Every row gives one point. Two turns around zero, p and q, are shown by what they do to some points. Write where each new point lands after one turn and then the other. Backwards means that the second turn is done in reverse. Each puzzle has new turns, and all numbers are rounded.
In the rows, zero is written as 128.

Turn p:
[ 88 185 135] -> [111 125 196]
[175 124 147] -> [156 165 108]
[103 142  76] -> [ 70 115 134]
[185  99 136] -> [155 160  79]
[104 128 117] -> [113 108 136]
[113  90 158] -> [164  95 116]
Turn q:
[103 125 106] -> [107 109 110]
[146 152 164] -> [136 169 150]
[53 98 98] -> [ 66  69 116]
[164 118 155] -> [163 141 156]
[173 146 117] -> [168 151 109]
Where do these land?
p, then q: [112 127 170] -> [165 135 153]
p, then q: [113 167  70] -> [ 58 125 143]
q, then p backwards: [ 84 115 114] -> [ 99 119  91]
p, then q: [135  97  82] -> [103  92  94]
q, then p: [162 118 161] -> [161 163 135]
p, then q backwards: [162 146 171] -> [178 145 151]

Turn p:
[153  80 112 110] -> [130  92 134 174]
[167 101 104 100] -> [120  75 125 156]
[178 157 163 126] -> [151  91 150  81]
[ 91 171 142 186] -> [154 190 105  86]
[105 174  92 127] -> [ 94 145  86 101]
[ 76  91 167 137] -> [136 183 169 159]
[126 121 117 109] -> [110 120 128 140]
Turn q:
[160  70 141  86] -> [123  83  99 187]
[143 131  77 105] -> [161  90 111 104]
[136 110 129 149] -> [142 144 122 146]
[144 172 146 161] -> [137 152 182 119]
[ 58 157 148 139] -> [ 77 170 127  85]
Where do these land?
q, then p: [184 169  65  86] -> [147  63 181 184]
p, then q backwards: [124  88 151 105] -> [164 137 164 132]
p, then q: [157 178 196 166] -> [105  45 158 161]
q, then p: [122 109 134 131] -> [130 136 109 126]
p, then q: [134 108 111 138] -> [153 141 126 131]
p, then q: [ 69 119 108 139] -> [136 151 154  75]
q, then p: [105 125 131 131] -> [109 136 118 122]

Turn p:
[176 135  97 118 124 137] -> [181 127 148 116 139 128]
[ 74 129  72 118 165 125] -> [128 190 100 172 151 108]
[151  84 172 104 146 170] -> [113  80 118  86 165  91]
[119 133  74 173 123 160] -> [166 126 128 190 114 103]
[148 105 116 109  98  77] -> [151 152 112  82  94 145]
[ 96 145  88 158  74 116] -> [152 137 102 176  80 159]
[151 127 185 116 108 135] -> [107  82 136  91 130 148]
[ 87 138 165 100 137 156] -> [ 82 111 105 138 168 142]
[149 157 183 156 176  77] -> [ 72 145 202 102 111 129]
Turn q:
[184  61 140 148 108 165] -> [165 176 128  86 147 193]
[ 93 147 150 116 121 138] -> [122 103 146 133  92 123]
[128 124 172  88 131  95] -> [178 102 157 138 129 105]
[ 93  79 109 178 196 125] -> [ 76  84 131  89 193 155]
[156 146  90 168 103 107] -> [114 158  80 166 145 140]
[139 190 109  72 106 153] -> [126 169 129 139  71  69]
[112 103 115 134 109  83] -> [149  95  88 135 145 132]
[119 174 139 120 150 157] -> [ 95 138 165 138 103 107]
Where do these land?
p, then q: [105 156 101 155 126 109] -> [107 140 127 163 109 159]
p, then q: [103 133 136 117  96 191] -> [102 131 106  83 172 156]
p, then q backwards: [122  95 150 167 115 178] -> [ 71 150 122 110 130  87]
p, then q: [158 130  83 185 113 122] -> [171 159 119 173 130 168]
p, then q: [107 109 103 138 139 140] -> [117 127 105 154 150 125]
q, then p: [154 164 200  34  93  47] -> [158 104 212  48  35 118]
p, then q: [142 142 107 113 162 139] -> [122 131 162 147 152 116]
p, then q: [138 136 136 148 167 101] -> [140 101 152 160 108 124]
p, then q: [123  87 137  95 142 126] -> [126 117 114 118 137  77]

Turn p:
[ 93 123  70 136 161  90] -> [ 82  84  87  90 131 125]
[ 90 119 145 164 148 118] -> [ 96 140 109 132 174 129]
[114  93 161 119 119 173] -> [165 141 118 166 153 159]
[162 121 161 147 158  91] -> [133 133 162  99 169  93]
[122 137 126 164  74 107] -> [103 143 118 166 112  81]
[112 158 111 144 127 154] -> [108 156 109 124 106 146]
[173 101  60 160  94 117] -> [154 116  78 112  86  62]
[105 166 167  57 142 149] -> [122 120 186 142 119 202]
[180 134 152  61 131 153] -> [187 119 186 121 103 157]
Turn q:
[ 98 109 145 136  82 105] -> [121  95 105 112  84 108]
[166 145 140 108  89  78] -> [148 119 103  92  97 182]
[142 104 125 104  95 110] -> [109 120  92 121 108 152]
[173 148 134 153 169 149] -> [161 130 160 156 168 153]
[134 120 117 147 161 185] -> [119 138 157 180 160 115]
[134 125 170  88 196 173] -> [ 83 120 181 121 199 140]
[109 133 156 130 114 130] -> [121 106 144 115 111 118]
[102 169 100  96  73 102] -> [123 170 118  88  62 131]
[ 94  99  65 190 174 119] -> [167 154  92 166 163  52]
Where do these land?
p, then q: [142  93 116  88  77 147] -> [155  99  97 179 112 154]
q, then p: [185 145 104 120 146 185] -> [116 210 122 116 146 147]
p, then q: [ 85 108 130 187 159  79] -> [127 165 110  90 176  68]
p, then q: [107  72 146 122  93 108] -> [168 107  96 157 163 107]
p, then q backwards: [124 188 172 112 168 175] -> [170 194 121  73 135 148]
q, then p: [134 150 141 146 102  86] -> [172 115 138 139  98 115]
q, then p: [ 78 123 115 113 117 134] -> [ 87 100 139 148 120 121]
q, then p: [172 181 120 164 128 135] -> [168 186 156 122 120 110]
p, then q: [123  91 108 100 162 105] -> [ 90 123  95 143 166 132]

Turn p:
[128 137 114  85 111 107 113  90] -> [134  78 113 116 117 100 155 126]
[ 89 164 114 124  88 119 107 108] -> [106 115 133  96  87 114 163 102]
[181 104 171 158 148 155 137 157] -> [156 149 164 163 154 170  92 155]
[119 131 105 128 120 130 159 143] -> [119 147  96 116 124 141 134 137]
[135 101 140 120 161 144  86 154] -> [120 137 166 145 161  97 109 150]
[149  96 165 130 166 164 149 152] -> [166 167 143 158 168 137 108 150]
[140  99 118 114 108 110  98 136] -> [ 98  98 138 141 144 124 143 147]
[147 104 137 138 133 171 143 126] -> [155 144 141 120 163 153 126 139]
[110 176 110  86 102  89  99 127] -> [103  95 117 117  69  86 151 137]
[120 157 100 166 146 118 150 108] -> [124 133 101 101 112 142  93  92]
[ 91 140 134 158 126 100 165 108] -> [126 144  96 136 107 143 132  73]
Turn q:
[134 120 163 121  93 112 140 129] -> [124 139 153 119 123  98  94 139]
[160 151 133  97 153 137  91 165] -> [133 127  96 120 156 145 137 189]
[ 95 114 105 140  69 126  97  98] -> [ 89  82 161 115 120 146  98  94]
[ 99 110 126  97 124 113 158 164] -> [121 117 117 178 119  91 115 139]
[149  93 129 136  92 107 121 124] -> [139 120 133 112 116 128  75 119]
[ 99 138 137 127 178 159 137  97] -> [133 134 130 133 160 118 187  99]
[143 116 128 112 126 158  73  93] -> [125  96 122  79 172 144 127 121]
[101 138 141 125 142  77 165 116] -> [111 176 138 170 130 112 120 106]
[144 154 129 173 161 122 122 175] -> [164 151 133 148 108 171 151 164]
[133 129 104 110 112 163 166 118] -> [114 113 104 111  97  95 148 115]
[150 145 112 169 159 136 139 129] -> [155 152 119 122 105 159 159 122]
Where do these land?
q, then p: [139 130 145  91 128 127 225 119] -> [ 88  85  81 139  59 135 127 103]
q, then p: [155 124 122 150 161 132 158 125] -> [144 103 110 103 106 153 120 146]
p, then q: [130 112 143 171 108 153 103 118] -> [140 134 152 110 162  95 157 128]
q, then p backwards: [107 103 136 106 136 115 124 127] -> [130 102 134 126 157 113 120 121]
q, then p: [145 139 155  96 112 109 109 114] -> [117 139 134 136 115  76 117 133]
q, then p: [145 147 126  85 133 141 117 161] -> [ 88 157 104 131 134 120 116 154]
q, then p: [135 117 127 204 103 119 100 145] -> [164 125 192 128 139 153 156 157]
p, then q: [ 64 152 127 137 132 123  97 117] -> [ 77 160 150 131 142 111 107  99]
p, then q backwards: [131 128  71 111 139 133 119 125] -> [156 129 130  84 108 147 114 117]

Turn p:
[149  75 113 152 105 121 143 143 127] -> [116 148 109 147 127  92 148 141 172]
[ 83 123 164 139 206 191 179  93  89] -> [161 122 120 107  58 184 158 209  86]
[ 90 117 198  84 182 203 148  68 105] -> [201 107 111 143  64 201 104 188  88]
[131 165  96 162  50  81 141 140 156] -> [ 91 104 143  80 184  96 122  97 186]
[188 133 167 128 134 158 108 132 118] -> [177 142  80 141 150 127 142 113 103]
[145 136  66 136 104 157 113 142 138] -> [123 187 148 112 153 135 133 105 157]
[162 152  85 149 115 118 137 135 124] -> [101 157 114  92 151 119 139 105 139]
[129 136 131  79 103  92 148 138 136] -> [123 109 129 118 111  94  80 102 134]
[ 96 140 122 140 109 120 107 175 127] -> [129 115 178 128 135 109 154 103 135]
[142 119 108 159 163 141 120 151 184] -> [118 169 149 136 172 107 138 166 105]
[123 145 138  84 158  71  79 150 111] -> [101 103 142 163 114 116 114  72  71]
[ 98  94 148 125 107  81 114  68 121] -> [ 92  72 110 170 118 155 105 137 159]
Turn q:
[185 129 134 133 119 105 157 190  88] -> [122  93 143  57 112 168 138 159 101]
[ 93 104 163 160  90 146 125 146 183] -> [ 93  98  95 187 155 143  93 143 121]
[104 159 119 170 159 173  96  90 144] -> [141 161 167 185 111 104  84 119 140]
[114 110  87 113 126 136 168 142  43] -> [114 172 121  42 136  98 121 136  99]
[192 116  81 124 124 130 145 138 141] -> [149 110 153  93 142 167 130  82 103]
[102 162 129  77  64  71 114 139 108] -> [ 66 115 106  93 132 120 177 126 193]
[106 159 181 132 141 134 144  74 176] -> [143 160 129 207 144 146 150 156 154]
[139 107 125 166 166 109 122 100 149] -> [184 132 114 147 112 144 101 120 135]
[ 70 143 164 154 149 133 117 110 167] -> [136 135 117 196 138 107 105 162 159]
[131 127 106  57 120 106 131 185 101] -> [109  88 129  63 147  93 175 126 124]
[172  94 119 123 150 165  89  93 107] -> [151 146 134 138  79 118 134  80  80]
Where do these land?
q, then p: [168 162 114 161 132 164 120 148 147] -> [178  95 111 165 133 145 152 136 128]
q, then p: [144 178 126 129 158  97 102 149 119] -> [160 110 118 149 147  80  99 140 145]
p, then q: [ 84  95 106 160 126 149 135  72 171] -> [114  68 155 165 149 100  98 164 100]
q, then p: [164 108 126 146 154 110 165 164  80] -> [170 156 119 139  89 109 110  73 125]
p, then q: [ 85  97 144 127 130 189 135  70 121] -> [ 88  84 169 149 138 147 103 120  69]
p, then q: [106 121 150 112 172 136 154 139 164] -> [101  92 121  94  91 125 132 154 121]
p, then q: [101  71 151  57 114  86  71 161 126] -> [121 142  75 163  65 185  69 126 157]
q, then p: [151 162  96  79 103 151  98  84 150] -> [123  77  98  99 136 163 106 187 131]
p, then q: [ 91 126  95 151 100 106 144 182 124] -> [132 122  83 155 158 147 165 164 154]
q, then p: [186 160 172 159  91  94 155 112  78] -> [215 146 172  85 119 129 112 118 161]

Turn p:
[131  93 142 100 128 171 115 111 128 152 113] -> [143 138 135 122 171  95  99  96 128 129 120]
[ 79 155 114 141 131 167  85 168 135 162 119] -> [150 126 159 141 102  72 106 162  82 120 106]
[157 158 128 121  86 114  69 135 199 104 126] -> [ 97 189  78 101 128 129 138 165  85 123  87]
[166  94 149 160 101 156 185  96 140 114 157] -> [148 113 110 106 162 190 115  95 145  74 130]
[135 123 133 139  88 155 132 106 144 111  59] -> [125 104 106  52 155 108 125 126 109 123 127]
[119 164 153 163 162 117  58 110  80 144 136] -> [ 95 160 200 123  97 129  82 163 132 153 141]
[ 84 110 145 115 117  94 147 125 114 130 116] -> [111 107 106 140 114 102 124 118 142 125 174]
[188 112 153 143  68 121 155 193 138 133 103] -> [ 70  90 116 125 176 143 170 121  91  76 101]
[114  73  67 127 207  51 185 120 101 138 178] -> [150  79 108 221 107 172 133 126 220 181 143]
[141 141  80 110 116  70 113 109 103  95 187] -> [107 151  99 159  74 188 133 108 126 178 128]
[143 126 189 147 128 148 147 142 126 131 124] -> [118 130 157 118 162 132 134 131 130  77 149]
[ 61 160 101  94 198 156  92 116 101  87 115] -> [193 156 162 127  97  90 131 151 117 204 173]
[146 156 110 106 133 144 180 133 154 164 131] -> [155 123 128 129 118 115 170 103 155  99  85]
Turn q:
[168  92 166  72 136 129  92 179 175 151  73] -> [166 163  81 187 104 131 128  93  87 114  57]
[109 156 127 180 101 113 167 117 128  79 189] -> [118 106 181 118 135 143 171 133 158 134 205]
[112 166 177 182 171 158 158 150 113  76 139] -> [111  88 180 166 114 163 117 108 161 195 154]
[147 134 108 145  95 102 111  59 129 111 176] -> [149 125 102  85 135 121 147 156 133 116 206]
[146 142  60 126 122 113 132 115 113 108 150] -> [134 162 139  85 139 108 117 125 164 107 162]
[ 98 135 136 178 129  64 144 125  89  93 173] -> [103  97 156 132 194 141 139 112 143 128 199]
[ 81 114 165 109 199 164 187 137 131 122 151] -> [126  57 186 122 104 177  94  99 120 129  95]
[174 127 106 120 150 116 115 107 121 157 109] -> [164 138  90 112 144 105 103 133 145 130 110]
[ 88 166  98 127 132  88 116  75 126  89 137] -> [100 143 112  73 153 178 128 132 145 129 177]
[162 111 105  76  66 117 112 111 106 137  91] -> [114 163  67 100 115  71 152 110 115 103 116]
[135 110 106 117 101 138  96 164 155 159 115] -> [135 175 125 152 121 108 135 152 106 101  99]
[148 142 117  92  87 141  77 135 111 181 132] -> [110 149  76 146 107  88 118 169 131  85 115]
[108 124 175 127 166 152 177 160 165 174  71] -> [138  95 148 154 125 158 143 123 121 158  26]
[117  73 146 142 138 196 110 156 131 155  88] -> [127 130 150 157 102 100 101 145  65 162  74]
Where do these land?
q, then p: [ 73 113 137 185 150 187 142 132 111 176 139] -> [ 82 104 158 172 176  78 109 153 107 106 162]
q, then p backwards: [116 107 144 126 195 131  40 208 147 129  68] -> [155  75 101 109 122 143  40 140 136 145 229]
p, then q: [134 128  37 162  99 133  94 108  91  98 132] -> [100 131  93 127 108  49 106 168  90 119  84]
q, then p: [153 155 156 166 111 152 108 132 123 169 129] -> [107  82 118 159 129 132 133 167 121 105  98]
q, then p: [121 110 107 109 127 100 131 102 140 137  96] -> [144 130 141 118 126 112 159 107 139 168 125]
q, then p: [ 89 197 146 106 168 126  73  96  73 112  96] -> [187 134 115 152  91  68  68 149  87 154  90]
p, then q: [147  92 126 140 162 110 117 139 123 135 167] -> [142 134 153 157 127 138 114 166 123 168 122]
q, then p: [122 101 115 118  76 116 144 129 119  69 175] -> [134 159 113 142  97 174 129  85 142 107 182]
q, then p: [172 106 125 136  55 139 180 154 135 191 197] -> [ 79  96  71 143 164 192 189 149 143 104 180]
p, then q: [142 127 136  97 125 153 180  93 181 117 148] -> [173 157 123  79  96 138 130 108 173 142 135]
q, then p: [ 99 181 132  88 182 123 181 147 121 113 125] -> [172 157  92  78 168  84  92 134 123 114 134]
p, then q: [139 119 144 175 140  87 121 115 158 103  96] -> [121 159 171 149 109 149 108 120 119  87  98]
p, then q: [113 146 131  97  92 125 140 134 154 148 153] -> [112 150 125  91 141 123 154 120 148 146 158]
p, then q backwards: [172 111 157  84 111 110 141 105 114  95  70] -> [110 139 114 141 101  72 155  93  89  90  92]

Turn p:
[105 110 127 156 115 135 127 122 149 139  96] -> [130 150 111 146 114 146 146 156 151 127 112]
[146 132 130  87 114 137 129 139 110 117 133] -> [134 116 124 145 131 105 104 111 103 126 147]
[132 147 131 123 129 131 119 101 125 113 107] -> [117 149 123 133 146 126 119 119 141 105 139]
[109 106 108 153 124 112 147 120 118 142 132] -> [141 143 142 126 123 140 164 137 115 133 106]
[109 146 137 120 134 120 115 139 119 121 116] -> [106 120 123 135 146 109 127 135 134 124 120]
[128 116 126 141 110 114 127 137 146 130 147] -> [136 120 139 136 122 145 137 125 134 157 125]
[131 146 118 128 133 120  78 106 110 138 117] -> [ 79 160 122 119 145 129 124 124 121 133 140]
[159 140 162 100 134 137 148 142 112 140 146] -> [156 101 116 105 140 105 104 126 111 132 154]
[110 106 128 145 147 160 120 122 122 133 129] -> [115 123 107 116 102 144 148 138 122 107 125]
[170 148 134 122 128 135 146 164 116 112 143] -> [147 105 143 115 114  87 112 110 133 138 153]
[115 107  99 137 142 114 135 128 155 145 122] -> [131 141 144 125 111 151 126 141 128 134  89]
[115 102 127 148 137 106 120 114 143 116 122] -> [124 138 121 128 129 152 145 114 144 133  97]
[135 158 137 104 117 142 153 132 138 118 154] -> [148  96 151 136 140 125 108 129 128 116 156]
Turn q:
[109 117 133 130 157 152 122 136 130 120 136] -> [144 105 106 132 127 127 129 154 114 128 128]
[124 109 137 132 107 111 132 112 121 116 120] -> [132 137 142 120 103 113 113 119 137 139 131]
[140 138 145 121 111 143 145 118 116 132 122] -> [125 148 142 139 110 140 147 133 134 132 119]
[140 126 114 107 113 129 114 113 125 123 119] -> [123 126 157 122 139 125 131 133 143 143 130]
[148 122 126 139 118 144 122 125 122 132 118] -> [117 140 141 135 127 141 117 145 131 130 133]
[118 121 128 134 225  48 123 119 116 131 123] -> [118  95 113  60 131  98 121  95  39 112 130]
[113 126 136 132 128 145 117 181 112 132 125] -> [120 113  98 132 118 140 139 146 145 103 159]
[112 152 129 113 136 137 131 133 151 117 128] -> [154 112 127 138 142 129 146 122 131 114 117]
[145 132 138 135 112 135 125 142 158 125 136] -> [137 129 124 137 134 158 113 119 147 122 118]
[119 149 122 145 110 131 122 107 131 132 126] -> [120 134 142 156 132 112 120 122 132 120 115]
[136 130 122 125 113 126 130 116 112 123 155] -> [112 140 124 122 128 117 130 131 145 142 107]
[128 123 105 132 123 139 150 136 121 118 123] -> [140 154 121 126 138 119 131 142 134 126 139]
[130 117 129 121 112 122 131 126 149 163 132] -> [122 130 125 146 134 144 125 101 129 153 139]
Where do these land?
q, then p: [ 88 157 121 147 150 131  94 101 109 135 140] -> [126 141 118 133 136 114 173 112 132 143  76]
p, then q: [156 143 160 126 118 134 166 113 127 122 115] -> [123 128 130  93 158 153 114 125 126 131  96]
p, then q: [131 143 160 107 122 129 130 129 136 130 122] -> [121 111 116 111 151 131 108 135 118 132 131]
q, then p: [131 110 134 139 137 132 133 134 141 126 157] -> [110 151 133 132 107 126 116 135 116 130 128]
q, then p backwards: [111 104 103 133 119 140 140 138 141 135 126] -> [148 136 151 121  97 129 128 125 128 134 116]
p, then q: [121 131 151 113 131 114 140 119 119  98 111] -> [142 130 141 107 142 118 107 130 100 122 120]
q, then p: [113 154 121 161 151 112 116 129 127 153 125] -> [105 135 131 128 138 124 168 102 123 110 112]
q, then p backwards: [110 145 109 146 148 144 101 138 115 122 120] -> [ 98 156 140 107 131 149 136 134 114 130 120]
p, then q backwards: [141 111 103 107 111 123 131 151 113 138 141] -> [113 111 141 134 143 123 137  89 131 143 116]
q, then p: [148 119  97 114 122 123 127 133 151 132 144] -> [114 127 126  98 125 142 101 140 123 113 119]
p, then q: [150  93 112 106 127 131 125 134 126 140 120] -> [ 91 137 155 138 132 117 130 135 142 124 133]
q, then p: [136 126 164 136 101 124 133 116 131 105 114] -> [134 136 110 155 136 133 120 129 152 141 160]
